Each point is reached from the start by the listed moves, each made once or not at all, plus a little noise. Say if it took an odd or an even number of moves. Then give how often each move was made.
In the rows, 128 means zero.

Moves:
(1): [128 174  75 114  79]
(2): [ 75  93 100  94 130]
Start: [134 123 172 151 133]
Points:
[144 124 178 152 131] -> even (0, 0)
[ 77 134  90 102  90] -> even (1, 1)

Moves:
(1): [145 155 125 137 139 123 140 144 109 105 114]
(2): [ 96 127 111 115 144 166 127 104 139 133 112]
(3): [136 135 101 127 117 125 118 117 157 103 133]
(4): [ 86 149 112 131 139 143 164 167  96  68 150]
(5): [172 111 126 126 139 135 111 137 137 151 143]
(6): [114 131 108 152 102 158 120 122 111 120 116]
(7): [139 108  87 192 171  90 113 115 178  87 140]
(8): [135 112 123 109 125 120 132 121 154 187 137]
(9): [116 112  97 140 100 164 144 128 172 144  80]
Start: [122 148 146 122 120 153 142  89 125 139 135]
Points:
[134 155 117 121 109 147 135  81 157 114 141] -> odd (0, 0, 1, 0, 0, 0, 0, 0, 0)
[ 82 135  82 123 134 249 176 111 158 123 104] -> even (0, 1, 0, 1, 1, 0, 0, 0, 1)
[160 146  94 166  86 219 144 113 146 150  78] -> even (1, 0, 0, 0, 1, 1, 0, 0, 1)
[110 142  61 160  55 221 139  73 179 115  79] -> odd (0, 0, 1, 0, 0, 1, 0, 0, 1)

Moves:
(1): [115 161 146 128 130 130 138 125 148 133 136 144 114 135 154 103 126 111
 127 137]
(2): [144 134 125 124 144 119 138  98 128 102 141 145 152 135 146 126 127 146
 125 109]
(3): [125 139 130 120 113 126 118 107 127 115 145 164 132 137 170 123 129 146
 142 122]
(4): [136 157 147 152 159 180 111 145 107 113 150 101 154 127 128 124 124  96
 182 135]
(5): [116 137 129 140 132 132 135 138 148 104 120 125 130 134 109 135 141  98
 117 128]
(6): [153 124 128 114  87 163 122 120 131 136 131 127 133 114 134 120 169 126
 129 166]
(7): [141 107 114 172 136 125 125 149 145 134 129 107 113 133 111 144 121 117
 111 136]
(8): [122 113 161 168 106 139 160 117 102 119 108 125  98 111 147 134 139 132
 154 135]
(9): [137 137 131 124 125 161 135 147 148 155 156 124 148 130 130 136 118 136
 134 144]
(10): [122 117 134 127 139 122 123 126 119 125 134 105 108 129 113 143 118 133
 125 107]
(11): [106 141 119 107 135 119 130 142 155  96 142 102 140 111 107 115 103 125
 101 139]
(12): [106 123 127  90 147 115 102 108 137 168 120 128 154 123 101 141 107  91
 127 113]
(13): [122 121 142 126 123 144 133 125 132  94 129 136 108 122 130  90 127 137
 121 123]
(14): [156 123 119 152 105 113 137 154 147 127 138 122 125 136 112 128 133 118
 115 126]
(15): [130 117 149  89 122 129 132 136 145 111 116 133 130 100 145 113 161 125
 122 148]
(16): [136 136 134 165 121 143 126 159 154 108 143  97 141 154 131 113 109 164
 126 121]
(17): [100 155 180 112 133 150 115 131 122 124 111 130 100  83 122 111 109 132
 116 140]
(18): [142 143 131 117  73 153 163 151 148 139 116 144 117 103 165 128 124 134
 101 155]
Start: [121 111 130 127 139  98  91 106 106 122 162 132 123 136  99  65 111 173
 113 124]
Points:
[149 132 247 205  11 189 158 207 207  71 136  81  23  61 136  27 155 153
  48 216] -> odd (1, 0, 0, 0, 1, 1, 1, 1, 0, 1, 0, 0, 0, 1, 1, 1, 1, 1)
[177  96 158 186  54 190 171 138 148 108 176 115 100  97 132 107 144 172
  84 181] -> even (0, 1, 0, 0, 1, 1, 1, 1, 1, 1, 0, 0, 0, 0, 0, 0, 0, 1)
[ 84 138 230   7  85 178  86 117 160 127 165 174 100  35 152  25  81 176
  78 152] -> even (0, 0, 1, 0, 0, 0, 0, 0, 1, 1, 0, 1, 1, 0, 1, 0, 1, 1)

Moves:
(1): [127 118 142 128 132 140 133 132 131 122 118 129 126 127 119 138 116 140
 123 139 133 130 117 115 111 159 129]
(2): [113 110 138 103 156 156  85 132 139 134 137 117 154 117 118 125 137 128
 127 120 147 151 132 124 121 133 138]
(3): [126 121 121 107 151 117 133 132 116 126 141 158 141 128 105 132 135 134
 108 127 149 114 130 132 134 125 135]
(4): [131 117 113 116 138 136 118 110 123 109 112 129 109 123 126 130 143 134
 119 122 125 132 126 142 140 124 121]
(5): [121 105 115 145 129 115 109 119 137 141 122 130 117 166 126 129 135 115
 144 116 137 133 121 122 141 136 141]
(6): [120 129 133 129 127 144 132 124 127  98 102 128 113 117 132 139 126 134
 141 127 119 121 132 112  91 124 118]
(7): [130 134 124 124 145 140 148 138 121 136 113 126 125 151 154 144 143 130
 138 133 163 117 154 134 118 146 140]
(8): [127 120 125 122 137 123 123 129 125 132 119 122 131 143 130 126 141 125
 120 138 131 114 145 125 131 135 136]
(9): [131 138 137 136 137 132 126 123 121 122 121 141 138 128 130 122 126 130
 103 137 126 123 125 128 116 106 134]
(10): [147 119 153 128 149 115 138 147 126 104 127 136 122 121 125 124 130 121
 132 102 116 138 108 137 130 139 109]
(11): [131 137 125 125 130 130 133 134 122 128 133 114 131 116 138 141 126 128
 123 106 118 111 139 111 151 129 134]
(12): [121 127 119 139 132 121 127 124 125 130 115 137 118 122 139 137 123 142
 124 130 121 130 117 119 135 131 122]
(13): [136 114 127 143 127 123 107 118 118 110 127 135 106 126 112 149 106 120
 112 136 123 109 139 140 119 105 115]
(14): [152 145 128 125 137 113 121 102 125 114 129 121 133 115 130 129 125 149
 132 133 136 115 155 106 127 130 144]
(15): [127 141 132 138 124 110 114 117 136 130 118 107 132 120 151 118 146  97
 122 109 115 168 140 120 139 145 123]
(16): [112 116 112 141 115 149 112 111 170 123 128 124 133 117 120 136 127 128
 120 138 117 118 143 128 133 132 130]
(17): [146 125 110  98 125 138 119 126 146 128 130 136 124 132 124 138 135 148
 128 139 132 127 130 127 136 130 143]
(18): [143 132 130 129 130 124 121 114 117 124 106 113 105 112 132 120 121 118
 148 142 147 125 124 109 122 138 143]
(19): [133 144 128 111 137 129 129 120 121 140 112 115 125 122 122 124 126 129
 136 136 130 145 126 126 134 126 124]
(20): [133 107 123 129 146 130 135 125 120 122 116 138 119 130 123  91 135 146
 112 107 136 151 166 138 126 121 128]
(21): [141 133 127 123 142 160 138 138 117 109 124 117 129 108 131 128 149 117
 139 128 126 141 137 122 125 148 115]
(22): [113 123 145 147 111 138 127  95 146 117 129 130 124 109 149 125 133 120
 128 139 106 136 142 122 129 109 145]
(23): [149 130 132 123 139 120 130 119 146 146 150 130 111 116 118 118 118 147
 110 124 119 138 122 134 127 122 125]
(24): [127 120 137 143 139 130 137 124 137 122 122 120 140 132 137 127 135 143
 111 125 142 128 140 103 126 129 116]
Start: [115 123 129 135 129 141 149 138 144 136 145 146 129 125 108 122  99 130
 132 117 120 123 136 103 129 125 121]
Points:
[127  71  70  88 213 178 143  89 132 121  70 175  84 149 128 114 190 160
 118 123 167 155 222 104 171 148 165] -> odd (0, 0, 1, 1, 1, 0, 1, 1, 0, 0, 0, 1, 0, 0, 0, 0, 1, 0, 1, 1, 1, 1, 0, 0)
[138 128 176 186 199 119 156  77 131  37  77 175 115  87 164 160 120 142
  72 106 129 115 209  50  85 108 114] -> odd (0, 0, 1, 0, 0, 1, 1, 0, 1, 1, 0, 1, 1, 1, 1, 0, 0, 0, 0, 0, 0, 1, 0, 1)
[200 108 121 135 237 148 142 119 127 117  75 126  58 129 134 155 121 151
 104 120 162 110 170  51 149 154 127] -> even (0, 0, 0, 0, 1, 0, 1, 1, 1, 1, 1, 1, 1, 0, 0, 0, 1, 1, 1, 0, 1, 0, 1, 1)
[174  92 136 143 210 155 138  94 129  31  29 148  57 108 150 117 137 143
  88  83 157 152 210  86  84 124 101] -> odd (0, 0, 0, 1, 0, 1, 1, 0, 1, 1, 0, 0, 1, 0, 1, 0, 1, 1, 0, 1, 0, 0, 0, 1)
[119  66 112 107 213 249 108 115 174  61  72 153 107  78  95 198 114 180
 111 163 205  99 194  35  64 188 125] -> even (1, 1, 1, 0, 0, 1, 1, 0, 0, 0, 0, 1, 1, 0, 0, 1, 1, 1, 0, 0, 1, 0, 0, 1)

Moves:
(1): [125 137 134 132 129 137 115 123 125 131 127 123 135 114 127 133 143 117
 140 139 123 112 135 120 137 108 126]
(2): [128 125 110 128 131 132 130 122 116 141 138 120 138 126 118 112 125 119
 134 127 131 126 134 129 139 114 129]
(3): [135 130 114 139 144 136 113 130 113 142 117 123 131 126 118 121 129 136
 126 131 127 143 124 135 133 133 120]
(4): [108 130 128 142 139 127 112 151 122 130 120 136 121 117 126 128 114 129
 134 116 116 101 117 124 129 148 122]
(5): [138 123 118 122 134 128 129 121 131 118 127 123 129 128 116 128 131 133
 134 137 116 119 117 138 136 134 135]
(6): [131 132 128 135 131 132 117 131 137 132 129 123 120 124 132 123 123 134
 128 130 131 127 120 137 137 132 120]
(7): [144 136 144 117 129 140 128 122 130 127 138 138 132 129 129 117 122 123
 121 116 131 122 137 119 136 106 113]
(8): [140 115 136 126 108 121 151 129 138 112 138 136 110 125 112 113 108 137
 130 125 140 136 107 123 123 115 160]
(9): [122 132 133 121 125 122 123 123 131 127 132 125 120 124 124 126 120 135
 139 123 138 132 134 127 123 129 135]
(10): [134 136 124 133 124 148 123 113 139 135 119 123 137 132 118 129 118 124
 127 142 137 135 125 114 116 139 137]
(11): [134 121 131 110 123 136 130 117 137 106 121 128 114 116 116 130 128 119
 129 126 126 136 152 136 136  99 123]
(12): [111 105 139 131 139 113 113 130 130 134 144 133 126 130 134 118 138 133
 130 117 132 127 128 129 136 115 144]
(13): [112 137 143 134 126 138 113 124 139 136 141 125 125 125 123 129 141 128
 127 118 135 138 137 139 128 131 142]
(14): [130 124 118 137 120 122 120 128 117 146 127 127 124 124 117 122 131 127
 130 132 128 128 121 126 132 141 138]
(15): [113 112 131 120 117 127 127 133 119 127 129 121 123 138 119 133 122 141
 121 142 129 123 124 123 124 118 125]
(16): [123 126 126 130 132 123 127 134 118 127 130 121 127 122 128 133 125 125
 126 103 142 131 128 122 136 129 123]
(17): [123 139 124 131 129 139 120 118 127 130 115 126 130 144 130 116 133 136
 125 126 123 140 129 134 130 133 134]
(18): [152 129 139 131 129 124 130 145 107 132 141 137 118 149 133 137 114 110
 121 126 151 119 125 131 112 127 129]
(19): [130 126 122 133 132 125 128 133 124 120 134 115 146 106 121 115 149 115
 127 135 137 136 133 137 143 131 141]
(20): [125 146 124 139 139 126 116 123 125 131 147 136 114 128 129 122 124 123
 131 123 130 133 126 126 134 133 129]
(21): [148 126 132 139 113 129 154 118 139 112 137 125 132 130  94  99 121 131
 138 119 141 133 138 121 139 104 126]
(22): [128 131 128 125 125 126 113 131 135 132 124 136 128 136 114 122 129 123
 129 130 120 126 113 128 122 117 127]
(23): [121 131 122 137 127 117 124 134 127 129 126 127 137 123 136 125 115 133
 126 113 124 138 131 123 128 137 143]
(24): [123 121 142 119 136 116 129 134 123 128 130 124 114 122 128 136 129 123
 117 128 127 116 129 127 119 120 126]
Start: [122 104 120 129 132 144 124 117 153 131 148 123 108 132 126 112 130 109
 106 134 160 137 126 138 138 137 111]
Points:
[111  81 172 137 109 167  83  88 186 112 185  97  72  84  17  32 125 117
 126 130 195 126 133 136 184  67 182] -> odd (1, 0, 0, 1, 1, 1, 1, 1, 1, 1, 1, 1, 1, 1, 1, 0, 1, 0, 1, 0, 1, 0, 0, 1)
[159  99 144 152 116 157 125 125 129 140 200  96 100 133  55  24  96 110
  81 104 223 169 129 151 164  76 152] -> odd (0, 1, 1, 0, 0, 1, 1, 1, 0, 0, 0, 0, 1, 0, 1, 0, 1, 1, 1, 0, 1, 0, 1, 1)
[107  91 126 149 170 152  63 127 131 134 181 106  84 108  41  17 123  98
  96  86 184 136 136 147 211  49  93] -> odd (0, 1, 1, 1, 0, 1, 1, 0, 0, 0, 1, 1, 0, 0, 1, 1, 1, 0, 1, 1, 1, 1, 0, 1)
[139  98 146 150 126 150 114 131 121 102 179 102  60  87  28  78  83  84
 117 117 236 133 132 111 151  79 142] -> even (1, 0, 1, 1, 0, 0, 0, 1, 1, 1, 1, 0, 0, 0, 1, 1, 0, 1, 1, 1, 1, 0, 0, 1)
[ 80 101 135 197 134 121  74 153 115 151 205 116  98 131  82  52 120 104
 104  68 210 149 125 137 174 151 171] -> even (0, 0, 0, 1, 0, 0, 0, 0, 0, 0, 0, 1, 1, 1, 1, 1, 1, 1, 1, 1, 1, 0, 1, 0)
[162  94 129 133 130 146  83 119 151 135 169  94  60 101  31  88 108  88
 105 130 223 168  99 168 144 122 177] -> even (0, 0, 1, 0, 1, 1, 0, 1, 1, 1, 1, 0, 1, 1, 0, 1, 0, 1, 1, 0, 0, 1, 0, 1)
[ 98  57 123 130 142 125  94 141 142 129 186 114 114  98  63  58  89 103
  97 100 179 109  86 113 159  96 169] -> odd (0, 1, 0, 1, 1, 0, 1, 1, 0, 1, 0, 1, 0, 0, 1, 1, 0, 0, 1, 0, 0, 1, 1, 1)
[ 98  74 151 131 122 143  77  97 173 133 163 105  89 124  42  70 112 126
 103 114 186 174 154 133 133  74 154] -> odd (0, 0, 1, 0, 0, 0, 0, 0, 1, 1, 1, 1, 1, 0, 1, 0, 0, 0, 0, 0, 1, 1, 1, 1)
[ 61  93 146 133 160 134  31 117 132 151 207 104  60  74  81  79 106  99
 124  75 171  97 151 133 198  87 136] -> even (1, 1, 0, 1, 1, 1, 1, 0, 1, 0, 1, 1, 1, 1, 1, 1, 0, 0, 0, 1, 0, 0, 1, 1)
[173  93 141 154 114 160  96 101 156 147 216 115 109 131  33   7 142  81
 127 123 205 139 110 155 196  54 181] -> even (1, 1, 0, 0, 1, 1, 1, 1, 0, 0, 0, 1, 1, 1, 0, 0, 1, 1, 1, 0, 1, 1, 0, 0)
[ 97  71 138 134 127 141  92  95 145 138 188  91  86 129  18  37 132 136
 129 106 194 148 112 140 171  45 171] -> even (1, 1, 1, 0, 1, 0, 0, 1, 1, 0, 0, 1, 1, 0, 1, 1, 1, 0, 0, 0, 1, 1, 0, 1)
